Each row of a before or after table is a point. One or more steps were done to the points. Then noise was added and the rows were shuffled. The steps act on columns, c1 being the first. What was done? A step turns or swaps two columns, mirrors them in a line or flattens them onto one, adds a multiple of one to another, or multiplies or shifts one. Angles are multiples of 10 degrees, from the lower column toward the higher: turns from -170 to 170, lines from 10 to 170 but not 90. Use the fewest steps. Two steps may share a column if one is a turn and the other turns, adds or multiplies; they go together, in the order done. Otherwise the lowest column goes first.

Before, 9 rows:
[[ -2.5  -2.1   1.2]
 [ -6.4   0.5   2.0]
 [ -5.0   1.9  -4.0]
 [  6.0  -1.3  -4.9]
 [ -0.9  -0.3  -3.8]
 [ -1.5   1.3   5.6]
 [ -1.8   2.7  -2.3]
 [-13.4   2.9  -3.5]
 [ -2.1   0.7   0.5]]
After:
[[ -2.0  -2.5   3.1]
 [ -1.0  -1.5  10.2]
 [  0.8  -6.5   7.0]
 [ -0.6 -14.0   1.4]
 [ -0.8  -5.1   1.2]
 [ -0.1  -2.5   5.7]
 [  2.1  -2.2   5.7]
 [  1.0  -0.4   1.2]
 [  0.2   5.4   0.1]]
Steps: turn c1 and c2 by 100 degrees; shift c3 by 5.0

Before:
[[-3.8 -4.2  3.5  6.0 -3.8  2.8  6.0 -6.8]
 [ 1.9  0.4 -2.3  5.5 -3.8  0.6  1.6 -6.9]
 [-2.2  1.3  1.8 -2.6  0.5 -2.5 -4.7 -9.3]
 [-1.8 -0.3 -0.7 -5.9 -3.7  1.2  5.8  4.4]
 [ 1.3  1.2 -4.4 -6.1  0.4  3.9  5.2  0.2]
 [ 2.4 -6.9  3.0 -3.2 -2.3 -3.4  0.0 -7.9]
 [-3.0  6.5  7.0  1.2  2.3  6.6 -4.1  5.7]
 [-3.1 -4.1  3.6 -3.6  5.4 -4.4  2.2  0.1]
 [ 0.2  5.1  6.0  0.8  3.7 -2.6  3.6 -6.0]
 [-2.2 -5.8  1.1 -1.5 -4.3 -2.7  3.4 -0.4]]
After, 10 rows:
[[-2.5 -2.9  2.8 -1.8 -2.0  6.9  2.6 -6.9]
 [ 4.2 -5.3  3.7  8.0 -4.0  0.8 -2.3 -5.7]
 [-1.3 -1.4 -4.7  1.3  0.7 -3.6  8.0 -1.3]
 [-0.2  5.6  6.0  3.7  3.6 -1.2  1.1 -4.1]
 [-2.0  0.4 -2.1  3.9 -3.9 -1.3 -3.6 -7.5]
 [ 3.1 -0.3  3.9  0.2  5.4  5.8  4.4  1.3]
 [ 2.6  2.7  1.9 -5.2  0.7  0.9 -0.2 -8.9]
 [ 2.4 -2.5  0.9  2.0 -4.4  5.8  2.9 -0.3]
 [ 2.0 -1.1 -0.7  1.9 -4.0 -0.5  7.9  4.6]
 [ 3.1  0.7  6.9 -3.0  2.3 -9.0 -3.1  8.0]]
Steps: multiply c1 by -1; mirror c2 and c6 in the line at 160 degrees; add 0.3 times c3 to c8; turn c4 and c7 by -60 degrees

Before:
[[  0.5  -4.5   0.7  -1.4   2.5   5.0  -0.8  -4.1  -4.7   4.2   0.8   3.5]
 [ -0.6  -6.2   3.3  -0.9   0.9  -2.4  -5.2  -3.4  -1.2  -4.5   3.0  -0.7]
 [  0.1  -6.0  -2.0  -3.2  12.5  -2.2  -5.3  -2.5   2.5   0.9  -0.1   2.3]
 [  6.6  -4.9  -0.6  -0.8   0.9  -2.0 -10.7   0.3   0.4  -2.7  -1.6   2.1]
 [  5.7  19.0  -1.5  -2.6  -5.1  -2.8   0.5  -7.3   1.7  -4.9  -1.2   4.5]
 [ -1.2  -6.5   2.6  -0.8  -7.1   0.2   0.3   0.5   3.3  -2.0  -1.5   2.4]
 [  6.1  -6.4  -2.6  -2.9  -4.3   4.9  -0.1  -6.3   2.0  -2.4   0.9  -0.6]
 [ -1.5  -3.6  -3.1  -3.6  -5.6  -0.8 -13.6  -1.9   3.1  -5.6  -1.7   0.1]
 [  0.0  -6.8  -3.9  -2.2  -4.0  -1.3   0.1  -1.5  -3.6  -3.2   2.0   5.1]
 [  1.9   8.3  -3.5  -1.5  -2.1  -2.1   0.4  -0.5  -2.5  -2.1  -1.2  -2.4]
 [  0.6  -6.2   0.0  -0.9  -3.9   0.5  -1.8  -0.2   2.6   6.2  10.0   1.1]
 [ -0.1  -6.5  -2.3   7.6  -5.4   0.6   1.0  -7.3   2.7  -2.3  -1.4   2.1]]
After:
[[  8.4  -1.7  -0.5  -0.8   0.8  -1.8 -10.8  -0.4   0.4   1.2   1.8   2.0]
 [  1.8  -2.6  -1.5  -5.8  -9.2   0.6   1.0  -0.5   2.8   2.2  -4.8   2.2]
 [  1.4  -1.3   2.2   3.0  -1.9  -2.4  -5.2  -2.9  -1.2   1.2  -1.4  -0.7]
 [  2.0  -3.9  -1.5   2.1   6.2  -2.4  -5.3 -11.2   2.7   3.4   2.4   2.4]
 [  1.9  -2.4  -2.6   3.0  -3.8  -1.3  -0.1   2.0  -3.5   2.0   0.2   5.2]
 [  0.6   0.5  -2.0   1.1  -5.0  -0.6 -13.6   3.0   3.0  -0.4   4.0   0.2]
 [  7.8  -2.5  -1.7   2.5  -7.4   4.7  -0.1  -0.7   1.9   2.2   1.7  -0.4]
 [  2.7  -4.6   0.4   1.5  -1.4   5.2  -0.8  -4.6  -4.7   4.1   0.6   3.5]
 [  4.0   5.9  -2.5   0.2  -1.8  -2.2   0.4   1.1  -2.6  -5.0   1.9  -2.5]
 [  0.7  -2.8   1.8  -0.7  -4.1   0.2   0.3   5.6   3.3   2.5   1.6   2.3]
 [  2.6  -6.8   0.1   8.4  -2.6   0.5  -1.6   2.9   2.6   5.6  -5.5   1.2]
 [  7.7  13.6  -1.0   0.9  -8.9  -2.8   0.4  -0.8   1.6 -11.5   2.5   4.4]]
Steps: shift c1 by 2.0; flatten c2 and c10 onto the line at 140 degrees; multiply c3 by 0.7; turn c4 and c11 by -130 degrees; turn c5 and c8 by -50 degrees

Before:
[[-5.0 -1.2 -3.5 -0.8 -3.9 -2.9 -4.8  4.9 -3.6  1.3 -2.0 -1.2 -1.3 -2.4
   5.0  7.3  6.2 -2.4  1.6  4.0]
 [-3.4 -3.8 -3.8  2.6 -5.1  3.0 -0.2  0.3 -1.6  2.7  0.9 -2.9  4.6 -4.5
   1.4  7.3  0.8 -3.8 -4.6  0.7]
 [ 4.8 -5.1  2.3 -8.6  2.8 -4.7  5.6  2.2  9.3 -7.6 -4.2  2.0 -4.6  3.7
  -0.8 -3.4 -4.9  4.5 -5.8 -1.7]
 [ 4.6  1.0  5.5 -5.2  5.2 -7.9  3.3  1.3  4.4 -2.9 -2.7 -0.1 -1.7  6.7
  -3.9 -3.1 -7.9  1.1 -5.2 -2.6]
 [10.8 -0.1 -0.6 -7.5  1.1 -5.1 -0.5 -2.3  2.5 -4.8 -6.2  2.6  2.3  6.3
  -2.7 -2.3 -1.6  3.2 -6.0 -2.1]
 [ 3.5 -8.6 -0.9  3.5  1.3 -3.1  1.7  0.4 -0.2  0.7 -2.1 -4.7  4.5 -1.3
  -0.7  9.1  2.4 -2.2 -1.3  2.7]
 [-4.0  1.7 -4.7  0.6 -2.3 -0.6  1.8  6.8 -6.0 -3.8  6.5 -0.4 -4.6  0.8
   2.9  3.8  6.5  4.3 -1.5  5.6]
 [-0.2 -0.1 -4.1  1.1 -0.5  1.0 -1.5  5.4 -5.4  2.3  0.6 -4.1 -1.5 -7.4
   3.4  1.2  5.3  2.5  1.5  1.9]]
After (8 x 20):
[[-4.1  1.3 -1.8  0.4 -5.4 -3.2  1.5  7.1 -5.6 -3.9  4.2 -0.3 -4.7  0.6
   2.8  3.4  6.5  2.9 -1.1 -2.0]
 [ 4.8  1.1  8.5 -5.2  2.7 -6.9  3.2  1.2  4.3 -3.1 -4.5  0.0 -2.1  6.9
  -3.4 -2.5 -7.8 -4.2 -5.2  5.1]
 [11.0  0.2  2.4 -7.1  2.2 -5.6 -0.8 -2.5  2.2 -4.9 -8.4  2.5  2.5  6.2
  -2.6 -2.5 -1.5 -0.7 -6.0  0.9]
 [-3.3 -3.7 -1.0  2.6 -0.4  5.1 -0.4  0.1 -2.0  3.2 -1.1 -2.5  4.4 -4.5
   1.4  7.2  0.5 -0.5 -4.6 -5.1]
 [-5.0 -1.6 -0.2 -0.7 -4.3 -0.7 -4.4  4.7 -3.4  1.3 -4.2 -1.3 -1.7 -2.4
   4.8  7.5  6.5 -3.9  1.5 -4.1]
 [ 4.2 -8.9  1.9  3.6 -2.7 -0.9  1.8  0.5  0.2  0.9 -4.5 -4.4  4.6 -1.1
  -1.0  9.3  2.3 -3.6 -1.4  1.4]
 [ 4.5 -4.9  5.6 -8.8  1.7 -6.3  5.9  2.6  9.0 -7.6 -6.5  2.2 -4.0  3.7
  -1.6 -3.2 -4.7  0.5 -5.4  3.0]
 [ 0.0 -0.2 -0.8  0.7 -1.9 -0.9 -1.1  5.9 -5.3  2.1 -1.6 -4.2 -1.7 -7.9
   3.4  1.2  5.2  2.5  2.0 -0.3]]
Steps: shift c3 by 3.0; turn c5 and c20 by 90 degrees; turn c6 and c18 by 40 degrees; shift c11 by -2.0
